Each point is reached from the start by the listed moves, each made once or not at all, plus a little noise. Say if it took an odd or an even number of moves. Then give how often each move was made.
In the rows, zero is written as 128.

Moves:
(1): [138 105 161 216 136]
(2): [123 186  95  34 154]
Start: [130 115 123 135 138]
Points:
[134 114 121 134 134] => even (0, 0)
[123 174  90  41 162] => odd (0, 1)
[143  92 156 228 145] => odd (1, 0)
[136 149 120 127 173] => even (1, 1)

Moves:
(1): [106 130 100 127 110 124 193 121 146]
(2): [188  89 141 125 122 126 121 173  92]
(3): [ 95  80 136 150  92 139 142 155  76]
(4): [142 128 107 149 118 106 149 141 160]
(5): [162 123  90 144 148 160 156 108  70]
(6): [145 190  52 117 197 132 141 124 129]
Start: [122  97 140 136 130 130 108 111 128]
Points:
[130  96 115 158 120 108 134 123 156] => odd (0, 0, 0, 1, 0, 0)
[140 104  33 162 188 177 164 118  18] => odd (0, 0, 1, 0, 1, 1)
[211  53  63 165 118 135 215 143  78] => even (1, 1, 0, 1, 1, 0)
[158 100  11 186 175 155 188 130  49] => even (0, 0, 1, 1, 1, 1)

Moves:
(1): [141 105 137 123 135 113 121 119 131 127 121 139 144]
(2): [128 126 126 136 131 141 142 127 152 116 133 127 116]
(3): [124 130 143 130 128 153 135 110 111 132 112 128 129]
(4): [132 134 145 147 124 148 123 130 105 136 143 122 130]
(5): [123 125 147 145 101 156 109 117 121 139 122 117 135]
(6): [133 141 124 133 123 141 112 127 135 123 123 129 134]
(7): [113 120 126 130 136 115 140 137 155 114 132 142 152]
(8): [128 130 113 130 133 149 142 134 127 142 140 146 118]
(9): [150 131 122 116 107 150 119 126 115 131 140 111 138]
(10): [135 129 108 137 130 120 139 124 129 136 133 117 133]
(11): [119 109 115 134 169 125 138 134 136 114 113 125 125]
Start: [144 127 140 110 110 149 124 130 133 143 132 125 137]
Points:
[138 122 117 158 130 240 145 108 147 145 111 117 132] => odd (0, 1, 1, 0, 1, 1, 0, 1, 0, 1, 1)
[148  93 167 134 155 176 127 111 103 140 110 126 154] => even (1, 0, 1, 1, 0, 0, 0, 0, 0, 0, 1)
[160 133 133 132 128 249 123 123  94 153 133 117 145] => even (0, 0, 1, 1, 0, 1, 0, 1, 1, 0, 1)

Moves:
(1): [157 129 111 142 138 132 126 119 104 113 132 128 130 116]
(2): [124 129 121 111 108 138 153 102 161 137 141 132 130 139]
(3): [150 140 120 130 125 104 129 145 110 120 135 151 135 148]
(4): [137 120 136 123 122 138 118 122 117 129 108 139 113 153]
(5): [163 111 121 163 130 131 111 120 100 120 138 101 142 119]
(6): [147 145 130 112 130 132 163 132 117 121 131 131 123 151]
(7): [127 144 138 105 117 141 121 118 142 144 145 135 142 133]
(8): [112 120 138 147 118 116 119 130 128 135 137 120 122  84]
(9): [130 124 133 129 127 109 137 139 132 140 100 116 126 108]
(10): [120 103 136 114 120 178 124 152 145 123 139 157 128 179]
(11): [148 101 148  98 140 124 151 127 132 149 120 109 116 131]
(12): [139 116 139 137 139 139 141 109 132 157 140 114 140 121]
(13): [122  94 144 118 121 132 130 137 126 123 134 143 150 136]
(14): [133 137  98 138 106 117 109 154  80 136 148 145 153 125]
Start: [128 104 147 111 125 152 114 147 150 156 117 128 126 142]
Points:
[194  78 116 184  99 125  66 160  47 161 110 107 144  81] => even (1, 0, 0, 1, 1, 0, 0, 1, 1, 0, 0, 0, 0, 1)
[166  79 129 112  78 230 103 134 139 201 199 144 191 190] => even (0, 1, 0, 0, 1, 0, 1, 0, 0, 1, 0, 1, 0, 1)
[199  59 187  42 109 191 207 152 169 206 103 153 111 249] => even (0, 1, 1, 1, 0, 1, 0, 0, 1, 1, 1, 1, 0, 0)
[198 134 137  92  95 158 153 124 142 158 167 139 159 192] => odd (0, 1, 1, 0, 1, 1, 1, 0, 0, 0, 0, 0, 0, 0)
[152  65 135 152 107 175 102 184  96 191 145 141 154 109] => even (1, 0, 0, 0, 0, 0, 0, 1, 1, 1, 0, 1, 0, 1)
[145  58 155  89  99 207 143 196 105 174 169 175 177 215] => odd (0, 0, 0, 0, 0, 1, 0, 0, 0, 1, 0, 1, 1, 1)
[208  37 148  72  83 166 169 207  99 172 148 157 177 228] => odd (0, 1, 1, 0, 1, 1, 0, 0, 1, 1, 1, 0, 1, 1)
[163  15 192  75  96 202 146 190 102 204 146 161 147 195] => even (0, 0, 0, 1, 0, 1, 0, 1, 0, 1, 1, 1, 1, 1)

Moves:
(1): [ 84 122 135 111 166 121 113 150 130 107 155 152 155 136 125 154 117 161
 143 139 114 120 113 146 152 148 138]
(2): [125 118 149 137 155 133 156 120 151 111 145 125 153 128 114 120 136 114
 149 138 109 107 121 142 139 133 120]
(3): [122 138 117 139 123 128 149 131 140 125 100 131 111 142 139 122 119 131
 119 144 105 129 130 135 140 131 111]
(4): [158 115 139 113 129 128 110 137 116 145 153  93 120 120 127 109 145 150
  99 125 121 124 135 123 125 130 154]
(5): [135 135 115 110 134 116 112 101 138 115 135 117 137 146 115 137 120 100
 117 107 142 131 143 131 123 118 130]
(6): [125 130 157 136 133 122 150 151 144 158 127 121 111  97 125 113 154 150
 129 130 143 132 132 121 119 125 148]
(7): [117 126 103 114 119 129 146 131 148 137 115 114 100 113 154 124 120 142
 108 133 140 128 141 135 143 139 131]
(8): [120 107 136 117 128 137 140 127 115 158 126 118 105 139 123 132 131 128
 126 122 144 140 136 145 120 132 151]
(9): [138 108 149 121 113 113 110 103 118 132 131 118 131 144 125 132 131 133
 106 105 132 135 128 129 127 112 122]
(10): [132 140 102 126 116 114 142 138 136 135 119 129 126 133 136 137 140 142
 127 142 120 103 129 130 133 121 142]
(11): [132 132 124 112 117 144 130 113 142 120 114 143 145 132 114 126 117 143
 130 126 123 125 133 119 119 129 112]
(12): [133 119 138 119 111 134 127 153 126 140 137 130 151 118 124 104 142 136
 105 112 134 126 121 131 125 130 114]
(13): [110  96 123 128 139 108  95 146 124 129 129 147 122  98 117 152 154 138
 129 122  99 134 130 132 133 140 120]
(14): [134 138 117 151 113 123 163 129 129 107 109 111 127 135 150 122 127 134
 107 121 127 135 126 122 123 129 125]
(15): [144 114 104 120 138 128 113 110 129 115 123 133 133 132 126 130 134 113
 132 132 141 140 136 142 143 116 147]
(16): [129 100 136 120 154 154 143 173 142 116 149 139 125 112 109 150 129 120
 152 139 152 128 141  97 157 141 137]
(17): [115 114 128 116 125 129 109 131 117 144 138 127 130 130 127 124 120 125
 146 125 135 134 142 119 122 128 126]
(18): [127 123 125 146 122 108 105 120 126 109 124 115 154 125 113 129 117 131
 136 129 136 113 139 137 154 131 114]
(19): [117 126 129 122 135 137 114 136 121 140 149 116 136 126 137 138 134 120
 126 130 114 152 142 147 138 145 152]
(20): [149 127 130 146 145 128 131 114 119 132 129 134 116 129 155 130 153 124
 119 108 126 130 130 140 119 106 124]
(21): [108 128 137 121 135 113 119  97 111 127 137 129 152 133 131 136 122 129
 110 136  95 121 156 138 141 111 150]
(22): [138 127 137 141 110 112 118 116 144 120 131 119 122 137 112 125 128 123
 104 151 129 126 144 128 113 111 125]
(23): [113 144 144 139 120 131 135 128 155 103 137 149 128 135 103 124 103 118
 141 126 110 115 118 121 111 120 123]
(24): [136 111 132 105 116 134 131 134 104 136 121 119 133 133 136 132 113 132
 127 121 124 140 121 135 127 128 117]
Start: [111 147 144  92 119 138 140 115 121 140 131 150 115 115 139 101 115 140
 153 119 106 120 113 143 113 132 103]
Points:
[ 95 141 159  58 110  94 114  83 185  95 164 115  95 160 112  99  73 170
  65 125  72 105 138 169 125 117 110] => even (1, 0, 1, 1, 1, 0, 1, 0, 1, 0, 0, 0, 0, 0, 0, 0, 0, 0, 0, 0, 0, 1, 1, 0)
[ 29  90 117  36 119 141 186 111 175 107 120 176 115 164 139 154  61 191
 138 142  86 113 175 161 182 123 153] => odd (1, 0, 1, 0, 0, 0, 1, 1, 1, 1, 1, 0, 0, 1, 1, 1, 1, 0, 0, 0, 1, 0, 1, 0)
[ 41  17 180   7 155  98 109 156 171 162 190 118 148  99  72 179 130 191
 163 133 112 124 201 191 183 162 135] => even (1, 1, 0, 0, 1, 1, 1, 1, 1, 1, 1, 0, 1, 0, 0, 1, 1, 1, 1, 0, 0, 1, 0, 1)
[107  40 161  44  96  94  69  82  98 181 116 139 156  61 152  97 154 202
  92  67  94 145 188 189 150  91  86] => even (0, 0, 0, 0, 0, 1, 1, 0, 1, 0, 1, 1, 1, 0, 1, 0, 1, 1, 0, 1, 1, 0, 0, 1)
[ 29  66 156  64 174  69 102 125 169 102 161 182 136 123  65 185 122 169
 157 133  77  99 183 180 202 111 169] => odd (1, 0, 1, 0, 1, 1, 0, 1, 1, 1, 0, 0, 1, 0, 1, 1, 0, 1, 0, 0, 1, 0, 1, 0)

Moves:
(1): [135 123 118 118 121 133 144 135 135 124 130 129 132 121 132 134 121 122
 134 130 130 134 121 135 127 129]
(2): [ 95 123 161 127 120 119 146 148 110 109 126 129 126 104 139 129 119 135
 131  92 128 118 116 115 119 115]
(3): [129 139 148 143 113 123 136 129 127 145 136 118 139 122 142 103 104 113
 105 129 118 134 145 134 123 141]
(4): [125 130 116 144 122 134 120 116 126 120 137 107 126 138 131 156 117 118
 124 136 130 131 111 126 136 103]
(5): [137 141 139 116 135 142 119 116 136 112 124 136 132 132 145 128 127 125
 124 121 127 125 122 133 121 133]
(6): [134 134 145 131 123 132 121 116 129 143 121 133 138 133 141 126 141 133
 131 140 133 135 128 134 145 131]
(7): [137 136 131 135 116 141 131 131 117 135 127 141 125 121 130 136 135 135
 125 121 140 129 128 140 142 123]
(8): [135 123 136 130 131 123 144 133 115 119 115 144 126 137 127 126 123 125
 121 113 134 134 122 128 123 131]
(9): [134 126 132 124 143 129 147 130 128 124 132 129 126 146 132 112 124 129
 119 128 131 128 132 137 129 129]
(10): [115 143 140 128 109 106 144 113 117 141 125 106 127 124 128 118 135 129
 140 138 125 131 133 133 150 118]
(11): [135 127 135 146 133 125 121 133 122 132 134 129 129 132 124 117 117 136
 142 139 130 135 133 126 149 125]
(12): [123 134 143 136 129 122 137 111 125 120 118 137 127 131 117 140 121 127
 119 135 137 126 128 137 131 129]
(13): [127 126 104  99 130 127 137 163 125 122 124 116 129 131 117 119 122 129
 136 146 112 113 141 146 104 145]
(14): [113 117 136 129 119 130 147 134 112 100 124 137 137 111 139 118  96 128
 111 120 138 145 128 137 142 115]
(15): [133 148 141 115 101 115 153 150 124 159 142 132 131 119 141 119 130 147
 128 134 125 136 142 122 146 121]
(16): [117 133 137 137 126 120 127 116 130 125 139 133 118 128 128 142 139 117
 122 150 125 131 129 114 118 141]
(17): [131 123 124 132 136 142 130 118 140 123 121 134 120 116 156 102 112 156
 133 133 136 132 126 132 129 127]
(18): [132 141 128 117 123 138 132 136 131 145 125 132 129 124 126 129 129 136
 127 126 128 133 127 134 137 142]
(19): [119 119 130 131 124 127 136 140 141 125 113 122 134 144 120 122 124 122
 130 124 129 122 149 117 138 124]
(20): [111 128 127 123 123 132 124  98 116 108 131 134 136 119 138 115 134 134
 144 126 119 139 113 123  99 114]
(21): [132 121 131 117 121 138 120 137 130 108 117 127 134 127 118 114 117 134
 112 143 135 111 123 118 129 127]
(22): [140 163 117 130 136 133 140 115 141 115 112 117 137 151 134 133 139 153
 107 102 157 111 140 145 104 138]
(23): [123 136 135 125 135 137 134 132 117 130 116 130 127 132 132 118 122 131
 133 128 143 131 142 125 126 123]
(24): [129 112 120 127 133 128 127 127 117 120 129 139 137 126 127 116 126 125
 120 120 122 115 123 105 121 131]
Start: [159 114 138 143 136 135 134 115 102 150 127 126 123 137 111 165 134 136
 137 122 133 135 140 129 113  99]
Points:
[102 137 214 171  95 145 217  81  60  29  79 124 164 128 196  80  30 166
  97  89 181 136 141 100  90  61] => odd (1, 1, 1, 1, 1, 0, 0, 1, 0, 1, 1, 0, 0, 1, 0, 1, 1, 0, 1, 1, 1, 1, 1, 1)
[137 177 174 202 120 127 177  32  72 129 114  97 127 157 172 115  96 170
 126 133 167 165 152 135  92  78] => even (0, 0, 1, 1, 0, 0, 0, 1, 0, 1, 1, 0, 0, 0, 0, 1, 1, 0, 0, 1, 0, 1, 1, 0)
[123 116 200 148 106 119 233 114  38 117  99 157 140 130 122 124 108 156
 157  80 149 143 129 123 139  72] => even (1, 1, 0, 0, 0, 0, 1, 1, 1, 1, 1, 1, 0, 0, 0, 0, 0, 1, 1, 1, 0, 0, 0, 1)
[128 119 198 174  87 124 183  56  70 109  86 150 136 123 137  89  98 146
  99 146 141 128 150 103 107  98] => odd (0, 0, 1, 0, 0, 0, 1, 1, 0, 1, 0, 1, 0, 0, 0, 1, 1, 0, 1, 1, 1, 0, 0, 1)
[148 152 215 112  58 120 212 150  82 152 110 129 174 126 138  91  65 140
  95 195 126 140 193 133 176 135] => odd (1, 0, 1, 0, 1, 1, 0, 0, 0, 1, 1, 1, 1, 1, 1, 1, 0, 1, 1, 0, 1, 0, 0, 1)
[151  98 209 144 131 152 194 147 105 119  95 158 127 144 146 111  96 173
 132 130 163 138 137 111 148 117] => odd (1, 1, 0, 0, 0, 1, 0, 1, 1, 0, 1, 0, 0, 0, 0, 1, 1, 1, 1, 0, 1, 0, 0, 0)
[ 89 168 249 136  54  96 227  93  29 109 124 122 154 101 182 139  80 136
 110 135 121 169 131 149 106  67] => odd (0, 1, 1, 1, 1, 1, 0, 1, 0, 1, 0, 1, 1, 1, 1, 1, 0, 0, 0, 1, 0, 0, 0, 0)
[181 179 186 108 127 172 183 134 113 128  40 130 165 194 124 113  97 158
  74 120 178 105 202 170  91 154] => odd (0, 0, 1, 0, 1, 1, 0, 1, 0, 0, 0, 1, 1, 0, 0, 0, 0, 1, 1, 0, 1, 1, 1, 0)
